Every row gives one point. A path goes straight from each point to the next, and from the last back to the first. The post is the endless flat space through its rows: a point in 2 columns, a line in 3, a plane in 4, and so on, so that a path can go around it. Count how often the path circles the post. Going back the other way cancels.
In the rows, 128 means zero.

Post (2 x 3):
[[112 136  60]
 [130 148 179]]
Path (7 x 3):
[[164  90 171]
 [133 119  61]
 [114 103  77]
 [ 75 118 155]
 [104 167 126]
 [ 84 142  96]
 [113 120 147]]
Times around: 0

Post (3 x 4):
[[ 96 133 147 180]
 [110 118 139 119]
 [157 152  75  61]]
Path (7 x 4):
[[ 69 172 119 110]
 [111 157 128 120]
 [ 92 207  46 107]
 [102 107 107 116]
 [197 113 116 136]
 [138 133 148 120]
 [ 99 155 146 111]]
Times around: 1

Post (7 x 8):
[[168 179 107 108  30 189 175 104]
 [123  98 121 160 147  86 178 124]
 [130 142 137  41  86 151  70 172]
 [111 121 142  88 108 155  59  95]
 [155 157  53 110 100 154 145 158]
 [117  96 183 204 152 124 126 115]
 [128 137  79 168 106  66 121 170]]
Path (14 x 8):
[[156 165 106 123 127 127 153  67]
 [ 84 130 174 145 104  70 113 128]
 [119 155 108 136  73 136 133 168]
 [107 153 121 124 120 132 142 152]
 [137 176  81  94 162 160 118 144]
 [144  89 180 117 159 129 103 122]
 [156 105 134  79  98 194 109 126]
 [103 105  57 127 131 151 132  94]
 [160 161  63 114  29 182 156 172]
 [160  97 121 102 123  79 123 190]
 [172 120 106 132 123 129  99 134]
 [136 100 120 172 102 155 126 127]
 [ 89  84 127 121 139  94 151 113]
 [ 94 147 102 139 114  86 142 147]]
Times around: 1

Post (8 x 9):
[[129 134  98 120 139 149 116  32  87]
 [116 151 133  89 115 181 127  99 105]
 [ 81  81 117 120 136  85 136 132 137]
 [107 136  83 106  99 127  87  98 118]
 [166 102 174 141  67  99 143 106 107]
 [116 143 125 171 110 201 164 124 151]
 [127 107  59 160 135 102 190 155 132]
 [123 149 149 150 100  91 131 153 103]]
Path (15 x 9):
[[111  92  87 179  99 115 128 134 105]
 [168  67 109 116 124 118 134  94 109]
 [126  95  86  84 158 106 106  97 121]
 [141 132 136 102  78 144 115  99 183]
 [128 128 101 186  86  89 218 124 133]
 [108  77 168  92  56 165 132  98 134]
 [114 111 110 160 121 148 171  72  60]
 [ 98 121 116 109 138 132 138  72  94]
 [135 102 151 117 133  99 193  78 109]
 [128 109 116 156 124 122 136  97 156]
 [125 134 151 147  96  87  45  63  93]
 [ 95 126  72 113 155 182 155 136  98]
 [ 85 145 110 122 125 127 138 119  62]
 [112 110  86 139  82 144 176 100 152]
 [157 172 155 245  35 115 149  66  88]]
Times around: 0

Post (10 x 11):
[[182 203 154  82 119 151 129 139 142 142 124]
 [155  97 157 121  82 178 148 133 192 134 123]
 [134 113 162 119 177 158 148 122  90 145 142]
 [159 114  90 126 152 154 123 121 128 141  83]
 [ 90 113 109 142 114  85 138 127 146 135 147]
 [125  91 119 121 105  97 102 134 108 115  60]
 [ 93  96 111 143 180 129 156 104 150 122 109]
 [165 123 131 140 117 164 140 177 109  51 128]
 [ 91 129  93 153 129 128 135  94 155  95 135]
 [102  83 156 102  96 105 183  81 132 168 152]]
Path (27 x 11):
[[127 133 187 110 146  88 122 163 143  60 149]
 [124 115 150 105 113 153 147 129 135  88 155]
 [150 140 132  66 150 127 171 106 100 153  57]
 [105 152  97 167 161 131 143  83  87 140 159]
 [ 99  89 175 164 133 136 147 124 154  74 153]
 [127  85 126  79 115 108 193  49 170 171 167]
 [170 158  76  76 145 172 156 123 148 129  89]
 [ 91  92 245  95  51 152 103 147 122 157  96]
 [ 53  40  81 205  77 103 186  92 185 182 191]
 [154  73 148 112 138 164 141  83 163 187  92]
 [115  59  92 157 166 122 142  59 109 121 160]
 [116 136 119 186 120 161 148 102 222  82 145]
 [105 142 107 142 125 153 133  89 115  71  63]
 [188 108 103 107  58 211 136 129 144 138  80]
 [124 127 136  99 155 103 107 155 160 123  69]
 [156  92 156  58  33 100 153  38  97 119  69]
 [167 137 115 127 129  92 149 176 123 148 101]
 [132 134 101 164 154 162 140 148  97 118 137]
 [123  89  85 129 131 118 145 158 108 134 113]
 [112 132 139 103 187 193 128  59 127  75 123]
 [151 135 134  99 129  85 155 124 181 125 104]
 [195 133 107 121 113 156 151 120 114 133 114]
 [130 133 102 131 120 179 147 118 129 172 118]
 [ 96 147  95 138 109 137 144 163 223  92 149]
 [122 111  85 132 109  99 182 157 121  99 140]
 [133 108 107 156 143 164 131 158 163 125  65]
 [153 155  92 160 141  95 137 140 107  67 167]]
Times around: 0

Post (13 x 14):
[[169 172  97 169 101 170 114 105  92 150 120  37 113 130]
 [169 121  91 100 101 149 140 170  89 120 113  93 100 135]
 [ 97 156 136 131 144 126 151 100 159 109  96 126 158 136]
 [161 106 165 117  99  96 110 143  90 129 112 114 112 137]
 [ 46 155 171 136 115 129 175 156 135  90 148 145 117 133]
 [124  96 133 141 151 161 157 135 134 126 148 153 151 135]
 [154 100 156  70  55 110 121 151 150  99 139 155 108 125]
 [ 80 171 117 153 127 104 129 114 139 116 146  62  90 187]
 [126 130 131 121 157 130 183 115 147 146 150 135 102  83]
 [196 112 137 153 109 148 100 154 120 132  83  78  71 145]
 [103 144 112 115 129 138 137 138 140 112 120 190 119 134]
 [ 66 107 133 113 112  78 128 178 145  76 150 163 145  91]
 [153 101 142  62  87 152  73 169  91 157 108  95  92 142]]
Path (33 x 14):
[[ 89 104 199  93  49 174  99 145  44 146 131 182 147 139]
 [119  98 156 193 129 112 118 210  94  80 113 145  31 166]
 [130 132 119 111 129 171 167 185 128  73 118 167  90 165]
 [153 101 146  83 142 125 123 130 218 112 144 120  77 114]
 [114  98 139  47 149 127 117 113 142 128 132 172 150 104]
 [ 98 145 147 122 109 157 185 170 125  88  84 128  58 125]
 [114 139 143 101  84  89 155 119 153  59  76 133 113 139]
 [108 157 124 135 140  97 161 101 112  82 121 197 152  95]
 [173 135 167  99  80  66 112 146 121  96 144  81  92 152]
 [153 154 126 135 171 178 168 108 156 111 125 138 138 161]
 [116 148 166 134 101  80 127 128  98 120 142  82 111  74]
 [143 106  95 138  52  50  88 170 139  57 121  86  56 134]
 [101  63 178 124  90 124 164 158  95 138 168 178 146  84]
 [170 126  81 155 106 128 118 178 127 106  87 164  97 203]
 [141 152 145 134  95 138 127 138 127 106 140 117 136 182]
 [161 134  76 108 119 135 150 148 151  82 125 118 106 170]
 [139  97 147 123 120 107  97 127 159 104 103  62 140 133]
 [ 92 160 100  79 117 131 153 119 120 135 127 139 104  79]
 [ 97 176 103  96  40 170 131 181 131 100 121 108  79 118]
 [ 63 133 104 116 149  77 150 116 148 101  75 146 107 108]
 [226 129  67  84 111  75 134 121 126 115  97  52  16 180]
 [117 147 131 156  94 117 147  92  99 109 111 145 148 113]
 [125 130 103 196 100  92 134 107  96 144 177 126 130  65]
 [ 81 146  94 142 160  88 144 126 179 126 122 156 159 112]
 [ 91 150 177 130  99 148 128 172 105 118 128  77 128 103]
 [155 151  92  92 111 116  92 131  88 113  82 136 134 179]
 [167 184 119  62  33 208 197 141  53 123 191  93  25 144]
 [137 149 103 103 154 107 152 176 109  96 130 105 113  89]
 [155 117 151 125 143 106 158 101 192 121 126 153 145  93]
 [127 166 116 162  63  86 182 128 209  80 154 121 122  55]
 [123 178  92 166 148 128 158 125 144 131  49  98 101 225]
 [121 123 113 132 116 164 138 198 141 118 136 159 123 180]
 [133 158  89 105  62 133 108  74 168 152 164 121 148 163]]
Times around: 1
